Rows are points. Two turns around zero, p and q, are shown by what they do to some points. Where does a point land after both, in the order given? Backwards means that the second turn is done in reverse. Each puzzle has new turns, and all numbers are rounded.

Turn p:
 -83 -122  123 ->  117 -108  107
 223   81 -109 -> -54 239 -89
 74 102  31 -> -86  86  44
-214  -61  -45 ->   23 -217  -62
Turn q:
-111  -54  -98 -> -23 -99 120
-129    4   59 -> -82  57 101
298 -32 137 ->  204  141 -217
-58  82 -98 -> -99 -99  -4
Where do these land?
q, then p backwards: -6 10 40 -> 37 18 -5
q, then p: -142 -182 -159 -> 186  21 209
p, then q: -153  220  156 -> -37 164 260
p, then q:   60 -190  -32 ->   91  -43 -175
q, then p: 133  91 -40 ->   26   13 -163
q, then p: 108  51  36 ->  -42   37 -111

Turn p:
-113   -3   33  -26    4  202 ->   47  186 -125   -6   56   -1
  84  -50   73  233  -62 -238 ->   65 -352   -1  -31   11  -29
  75  -32   71   85   54 -170 ->   -2 -199   29   55  -29  -81
  33   67 -160  -31  -45  199 -> -126  160  -53 -121   11  121
 172 -130  130 -128   89  198 ->  -47  131 -172   73 -259  -74
 -26  146    0 -126  -96  112 ->  -5 149  -2  61  18 183
-112 -111  -62   54  -49 -341 ->  152 -208  256  -73   59  -99
-113  112  -84  -62  105   37 -> -83 132  69  42 132 -21
Turn q:
-134   86  145   74  -56  -60 -> -103 -104  -29 -170  -15  -85
 107  147   -1 -102   72  -46 ->   66  -25   98   97  -91 -136
  83  107 -337  -27  -85  -95 -> -28  43 231 204 221 -47
 -80 -117   74   94  -35  315 -> -154   97 -107  -73 -138  257
 68 100 120 126  38 -84 ->  -71  -81 -109   26  -42 -166
 -16 -329    6 -173  -62   -7 ->  240  180  -67 -128   90  153
-29   6  -6   8 128 -22 ->   49 -110  -19   42  -25   24
Where do these land?
q, then p: -96  14 114 -10  16 202 -> 122 150 -19 -55 -15 151
q, then p backwards: 221  93 119 -80  95 -69 ->   -5 -194  179  -85  121  -18
q, then p: -68  28 -88 228 -38 -81 ->   15   69   38  -46  108 -230
q, then p: -107  -57   17  166  114 -117 ->  -34   66   48 -162  -63 -177
q, then p backwards:   30 -122  153  -96 -182  -56 -> -134 -161 -103    3  -20  172
q, then p:    9 -169 -143  226  -99  -27 -> -179  124  -15  -30  188 -164
p, then q: 189  70 171 -97 111   7 -> -224   -7  -61  -57  178   51
q, then p:  -27  167 -216 -197  -68  128 ->  151  -56 -232  230   26   38
q, then p backwards: -151  -24 -126 -140   51   15 ->  -52   53  -55  -33 -176 -146
